Rows are points. A path goes straight from each point to the next, and from the last back to the first. The post is the endless flat space through its rows: a point in 2 columns, a line in 3, a plane in 4, and so on, so that a path can go around it. Count how often the path circles the post. Going back the other way cancels.
In the rows, 128 means zero.

Post (1 x 2)
[[138 131]]
Path (19 x 2)
[[212 163]
 [194 116]
 [123  53]
 [ 92 115]
 [ 89 195]
 [123 161]
 [108 128]
 [133  71]
 [165 109]
 [166 137]
 [209 165]
 [177 111]
 [122  57]
 [102  83]
 [155 105]
 [209 150]
 [156 185]
 [ 77 185]
 [132 207]]
Times around: 0

Post (5 x 6)
[[216 166 169  94 137 124]
 [ 50  86 164 181  83 132]
 [ 88  66  95 159 120 155]
 [139 162 131 131 108 156]
 [191 182 109 121 121  96]]
Path (22 x 6)
[[118 126 189 190 100 159]
 [196 124  56 115 130 129]
 [166  79 111 102 145 138]
 [ 49  52 189 123 129 237]
 [ 79  90  68 184 131 160]
 [130 116 136 206 102 132]
 [147 113 138 193 124 101]
 [164 193 173 131 122  83]
 [127 188 124  95 111 103]
 [153 147  60  91 119 154]
 [147 105  99 120  85  99]
 [117 113   7 144 115  38]
 [ 69  82 103 157 132 109]
 [ 62 105 234 156 121 246]
 [124  72 166 160 124 242]
 [133 155 183 136  75 163]
 [116  87 199 102 114 194]
 [150 108  96 150 105 131]
 [123  90  78 183 113 162]
 [106  85  94 164 153 163]
 [185  70 183 100 171 103]
 [135 149 127 157 131 103]]
Times around: 1

Post (11 x 12)
[[121 169 150 137 131 126 129 155 134 126 114 172]
 [129 136 164  96  86  83 161 119 178 104 147 111]
 [ 87 132 106 114 142  92 120 161 170  71 123 105]
 [175 156 156 142 104 131 131 109 127 127  68 135]
 [ 91 102 136 145 125 130 104 166  86 145 146 130]
 [168 121 139 140 105 100 184 103 184 154  79 179]
 [164 129 134 137  94 148 166 162 152 100  96 135]
 [ 82 111 169 121 130 120  95 198 158  83 109 100]
 [158 115 147  91 122 147 122  75 176 157 156 138]
 [209 134 146  77 121  88 154 117 182 166 123 144]
 [ 90 152 123 116 108 116  78 178 172 136 134  97]]
Path (27 x 12)
[[133 139 148 119 143 142 168 140 165 139 103 138]
 [ 73 121  77 108 115  85 190 245 179 100 121 195]
 [ 98 174 111  90 103  34  99 157 208 119 127 127]
 [175 170 163 110  74 113  82  58 180 187 178 156]
 [117 120  90 146 142 119 187 141 144  90 109 197]
 [120 134 232  74  84  73 146 154 150 156 131 132]
 [135 145 236 113 134 164  80  80 127 153 112  99]
 [138 122 140 130 142 113 120 151 179  97 141 122]
 [132  99 129 142 124 176 117 143 147 125 130  92]
 [128 115 124  83 142  63 176 189 161 129 104 140]
 [125  96 102 138 133 163 181  81 143  86 127 184]
 [168  73 169 124 122  91 145 249 169 155  97 157]
 [159  65 120  81 138 142 113 185 239 125 119 178]
 [ 91 113 139 122  98 105 132 184 157 117  54 121]
 [ 94 165 173 149  93 147 200 181 104 107 112 151]
 [175 151 187  92  42 129 124 151 110  77 108  42]
 [167 210 115  93  78 130 116 106 193  82 124  94]
 [171 233 200  94 120  89  77 131 136 129 154 103]
 [126  85 155 129 177 129 121 143 248 126  46 125]
 [109  90 153  81 135 118 143 180 148 128  95 114]
 [129 153 138  99 163 115 121  92 158 125  99  95]
 [154 177 191 108 155 130  93 109 154 151 175 125]
 [ 77  95 182 140  78  30 148 151 165  60 142 110]
 [114 100 178 122  70 145 182 147 127  78 154 162]
 [117 109 214 104  94  94 158 183 108  75 106  99]
 [153 123 176 137 150 133 127 212  85 183 136 122]
 [170 129 108 112 130 101 144 138 221 107 127  68]]
Times around: 0

Post (17 x 18)
[[ 62  60 102 182 107 193 131 176  87 146 127 112  80 119 209 121 139 150]
 [ 86 119 155 167 100 138 128  71 184 146 129 111  92 108 151 134  98 115]
 [113  93 101  98 116 147 134  83 150 187  67  99 124 126 150  79 203 121]
 [149 122  83 112 156 205 129 113 115 159 140 130 129 155 170 168 150 135]
 [142 101  90 158 118 151 144 139  99 177 143 130 189  79 124 145  92 139]
 [115  87 160 110 105 120 135 130 101 154 127  65 131 152 133 131 113 127]
 [169 127  94 168 113 106 108 130 208 180 139 117  56 162 107 135 130 105]
 [140 112 149 112 208 134 181 202 144 135 164 130  42 115 100 131  85  97]
 [140 144 108 193 179 139 172 138 100 201 141 161 191 188 147 150  70 136]
 [105 152 161 156 164 125 133 169  91 110 113  70 105 146 102  86 157 112]
 [146 139  89 150 137  69 141  86 109  67  84 117 102  42 145 106  80 170]
 [146 154 101  86  89 155 125 105 139 121 122 140 164 143 158 155  54  79]
 [186  88  89 177 120 198  76  93 148 109  56  95 153  56 244 128 100 133]
 [111  98 150 158 143 163 110 106 215 180 144 122 119 154 154  79 110 162]
 [145 139 143 173  82 179 133 130  63 120 102 128 108 169 124 122 121 124]
 [ 81  60 122 154 114 213 122 137  89  68 117 100  95 164 167 105  95  95]
 [117 133 156  74 171 112  95 134 114 128  97 147 133 190  65 146 122 107]]
Path (26 x 18)
[[ 81 167  99 179  83 128 178  85 155  39 119 129  94 143 249  70  86 111]
 [ 68  57 161 112 110 127  95  65 158 122 125  54 105  73 212 117 135 127]
 [141  91 178 157 146 210 149 195 131 159 129 110 158 240 120  67 145  62]
 [178 156 160 191 148 166  93  97 194 138 135  74 140 192 206  69 136  92]
 [135 124 170 151 165 182  97 106 121  87 137  74  98 137  89 118 109  68]
 [127 154 154  76 175  95  99 137 131 125  64  72  70  96 137  98 153 151]
 [125 110 113  81  60 154  93 170  76 182 110 103 145  15  98 160 100 126]
 [107  78 166 115 163 177 163  83  87  86 196 128  69 153 117 130  66 163]
 [141 150 130  60  73 127 115 114  94 195 146 105 142 172  96 134 130 154]
 [189  87 171  86 171 146 128 139 183 137 116  84 138 133  35 143  77 107]
 [139  58 110 176 138 233 144  83 160 104 106 134 124 142 212  88 110 134]
 [143 113  51 170  55 138 139  98 179 161 167  99 103  66 142  95 184  58]
 [119 166  99 135 202  48 146  60 135 176 127 133  98 141 133 133 142 174]
 [113 194  90  87 154  59 130  42 123 140 101 138  56 233 126  95 134 181]
 [208  85 109 143 100 161 138 133  96 184  80 127 102 148 170 122 124 103]
 [ 24  52 117 165  63 163  39  98 168 223 128 106 170 200 144 112 131 155]
 [ 59  55  80 166 124 157 168 147 130 150 160 120  65  21 170 232  82 164]
 [112 148 185 175 194 170 164 226 158 102 164  87 111 120 146  97  75  70]
 [187 140 161  64 184 183 111 156 105 170 128 138 194 169  95  86 166 109]
 [ 99  70  86 174  99 146 160 161  87 189 178 100  68 155 177 194  75  78]
 [169 129 114  59  58 180 126 129  81 191 104 145 126 111  93 154  71  92]
 [184 195  38  90 169 174 132  82  63  47  74 119 190  74 155  41 178 139]
 [124  57  95 188 137  36 117  91 131 112  99  91  93  43  98  96  82 127]
 [125  66  52 106 151 212 175 102 132 195 198 118 150 154 137 115  74 138]
 [121  82  79 107 239 165 143 102 125 163 150 112 231 190 161 121  85 201]
 [ 65  56 160  95 171 154 129 104 129 112  88 109 123 107 245 176 112 213]]
Times around: 3

Post (17 x 18)
[[156  92 110 168 115  68 149 110  91 169  91 103 105 160 153  89 138 168]
 [166 134  78 198 102  91 123 134 128 158 152 119  51 152  76 107 130 189]
 [ 30  56  96  89 115 173 141 210  70 112  79 112 123 187 118 168 122  59]
 [181 115 144 103 182 101 156 109 128 138 178 146 143 129 144 140 125 135]
 [121 165 141 135 135 152 115  89 128 145 144 151 155 168 158 144 126 131]
 [116 143 123 104 101 160 176 193  56 143  99 100 131 177 131 179 117  85]
 [198 146 123 152 183 141 171 105 173 136 121 148 172 151 144 122 113  99]
 [143 197 131  83 185 112  95  81 162 125 112 106 127 161 149 138 108 141]
 [117  87 141 120  72 171  92 184  80 136  89  98 152 150  92 138 135  48]
 [127  97  89 144  57 106 159  90 139 112 122  79  93 161  98  86 122 181]
 [175 172 139 124 154  95 131  94 144  83 144 137 127 164 187 110 146 111]
 [138 112  78 116 111 113 138 145  76 138 103 139 127 186  83  60 151 182]
 [148 166  92 126 179 113 130  84 106 143 145  95 147 123 183  98 105 100]
 [ 65 104 109 138  95 147 149 234  89 137 126  34 161 205 120 143 160  97]
 [157 161 123 142 154 103 100 138 145 123 133 145 159 126 182  95  71 149]
 [162 144 143 150 187 170 136 124 115 105 141 107 116 164 159 117 120 146]
 [ 91 121 121 149 108 182 147 193  83 107  92 110 153 122  83 172 182 125]]
Path (29 x 18)
[[148 202 132 104 164 146 100 136  36 161  86 122 152 183 151 112 118  71]
 [145 159 168 119 187 132  92 101  80 151 113  84 158 183 120 151 174 100]
 [ 60 184  89  86 136 151 116 163  67  86  91 139  50 178  96 161  96 100]
 [170 207 154  82 143 134  74  60 151 124  75  99  13 175 138 150  60 126]
 [184 175  82 174 133  94 112 161 169 168 133 151 158 156 170  91 126 167]
 [ 67 147  58 157  74 194  87 184  96 138 136 160 154 202 117 137 125 116]
 [149 139 115  76 136  58 122 148  86 116 184  97 157 164 116 137 154 162]
 [ 88 166 125 181 172 144 102 196 122 111 103 124 164 168 142 150 124 166]
 [126 117 111 115 169 143 124 169 133 111 102 142  90 174  72 192 127 133]
 [153 165  73 136 120 108 126  93 119 163  81 139 171 172 141  81 136 131]
 [104 164  89 158 106 116 168 170 165 140 140 103 104 191 157 123 164 135]
 [ 41 107 173 173 116 203 113 165 116 129 130 122 123 199 140 163 168  66]
 [119  85 161 155 109 173 179 134 125  83 114 141 114 195 123 126  80  98]
 [233  32 192 153  90 114 174 116 107  92 151 165 171 117 129 132 117 127]
 [123  91  75 192 185 197 172 147 183  96 184  73 119 197 125 118 134 194]
 [206 195 113 104 138 156  96 163 104 142  77 129 151 170 131  91 158  70]
 [173 205 120 151 191  98 183 136 124 167  89 138  70 139 147 167 132 176]
 [107  90  95 102  42 121 142  71  93 112  68 213  31 172  65  75  66 133]
 [188 145 174 141 150 148  97 149 179 103 157 150 185  96 141  93 163  70]
 [140 116 139  40 180 202 137 144  43 119 148 174 110 175 127 148 124 103]
 [140  82  70 157 140 119 146 133  84 155 164  67 200 114 168  83 117 173]
 [118  98  64  77 212 106 163 132 123  84  71 141  90 169 103 155  72 151]
 [162 187 133 133 163 177 200 147  84  88  97 103 100 185  77 153 139 151]
 [140  60  78 145 132 114 142 124  92 191 118  75  90 103 103  85  83 122]
 [156 103 103 149 111 179 176 165 147 167  70 107 220 112  94 117 162  93]
 [104 129  53 107 154 112 112 125 204 158 140  89 126 158 144 146  76 180]
 [110 164 115  80 169  57 119 138  66 137 163 159  47 196 152 240 141 121]
 [ 93  47 114 128 168  96 155 173  33 137 146 133 219 189 167  80 129  84]
 [  7 120  75 157  60  91 159 132 168 135 132  67 139 186 144  82  84 160]]
Times around: 1

Post (17 x 18)
[[158 149 145 136  72 166 133 105  79 117  97 118 105 133 103  99 133  99]
 [133 107 180 103 121 102 133 128  54 145 136 129  74 101  96 116 109 125]
 [ 98 107 101 131 124 153 141 114  61  80 111 146 111 125  81 129 111 117]
 [162 190  83 134 186 175  96 210 133 187 122 114 122 124 227 178 169 166]
 [119 147  83 125 161 165 123 154 233 162 144  88 134 158 219 167 127  68]
 [141 133 135 147 183 221  88 144 203 117 155 130 116 172 186 172 102 121]
 [133 129  94 140 123 155  33 147 200 127 107  66 110 136 164 160 142 135]
 [146 105 163 122 105  93 134  71 122 142  95 145 159  77 107 110 147 104]
 [210 114  86 174 103 148 117 109  53 212  74 109 129  96 150 206 107 157]
 [161 137 130  90 157 119 155 106 121 146 120 126  73 128 101  97 139 173]
 [155 131 149 177 109  85 148 165 126 131 150 153 120 111 199  81 164 164]
 [149 118 165 106  93 105 175 137 130  75 130 112 120  98  27 146 100 139]
 [ 99 110 140 103 124 165 152 121 118  90 108 115 103 180 137 176 150 170]
 [105 160 146  85  94 124 159 126  89 122 122 134 136 142  91 153  63 147]
 [172 117 129  97 128  92 122 161  97 126  95 152 126 118 159  76 137 106]
 [144 165 132  94 150 126 139 115 110  74 143 102 138 158 102 149 138 107]
 [ 96 127 195 162 188 161 124 132 159  87 111  69 124 139 109 139  97  92]]
Path (25 x 18)
[[172 168 208  52 122  74  87 129 149  52 103 162 144 161  67 113 112 120]
 [142 166  48 181 148 178 119 147  77  21 151 167  69 164 159  68 163 132]
 [105 122 129  88 105 116 142 199 130  49 111 151  86 171 169 140  92 120]
 [126 145 153 174  25 149 148 176 112  35 204 210 158 140 118 131 102  42]
 [158 210 130 129  63 147 173 168 107 118 141  82 133 178  88 153 137 189]
 [170 124 131 108 136 144  50 143 132  55 126 116 113 153 132  40 121  36]
 [145 161 121 118  74 178 117 108 144 125 157 101 127  85  47 214  68 161]
 [140 209 106  82 192 207 187  97 183 192 173 102 124 117  92 161 138 216]
 [140 115 109 224  78 180 141 112 136 118  64 128 129 182 191  49 205  51]
 [114  99 185 140 249  88 143 143 181 141 127  83  91  84 106 153 136 111]
 [ 77 100 143 180 128  71 149 151 125  67  39 116 206 107 191  97 226  52]
 [136 120 136 155  69  85 101 100  89 118  85  95 172 129  79 113 139 132]
 [133  37 151 193 101 169 126 147  83 119 165 155  88 115 176 156 123 180]
 [ 57  89 102 191  74 154  88 121  39  73  93  70  94  76 110  79 154  28]
 [153 117 197 121 165 145 143 109 105  71  96 156 101 128 116 121 125 131]
 [176  81 110 110 192 124  43  86 165 174  90 109  72 135 151 135 180 131]
 [124 192  23  82 103 126 137 120 147 175 148 146 108 163 196  67 169 131]
 [150  92 172 193 109 177  99  58  75  98  79 114 170 150 175  57 145  29]
 [100 102 112 172 132 199 186 103 146 123 110 131 192 106 144 172 145  84]
 [127 176  61 102 111 182  68 143  82  93 147 128  89 181 111  80 150  82]
 [105 167 121 110 144 178  76 123 124 150  64  97  60 136 119  88 163 106]
 [ 23 201 166  86 188 152 192 163 112 113  88 115 147 133 166 157 132 114]
 [141 107  38  81 134 142  96 136 146  91  66  64 102 129 141 119 167 171]
 [182  29 155 136 129  72  32  58 144 204  99  79 108  63 119 114 106 111]
 [157 125 177 155 175 143 149 139  69 144 150 203 130 149 192  90 124 109]]
Times around: 0
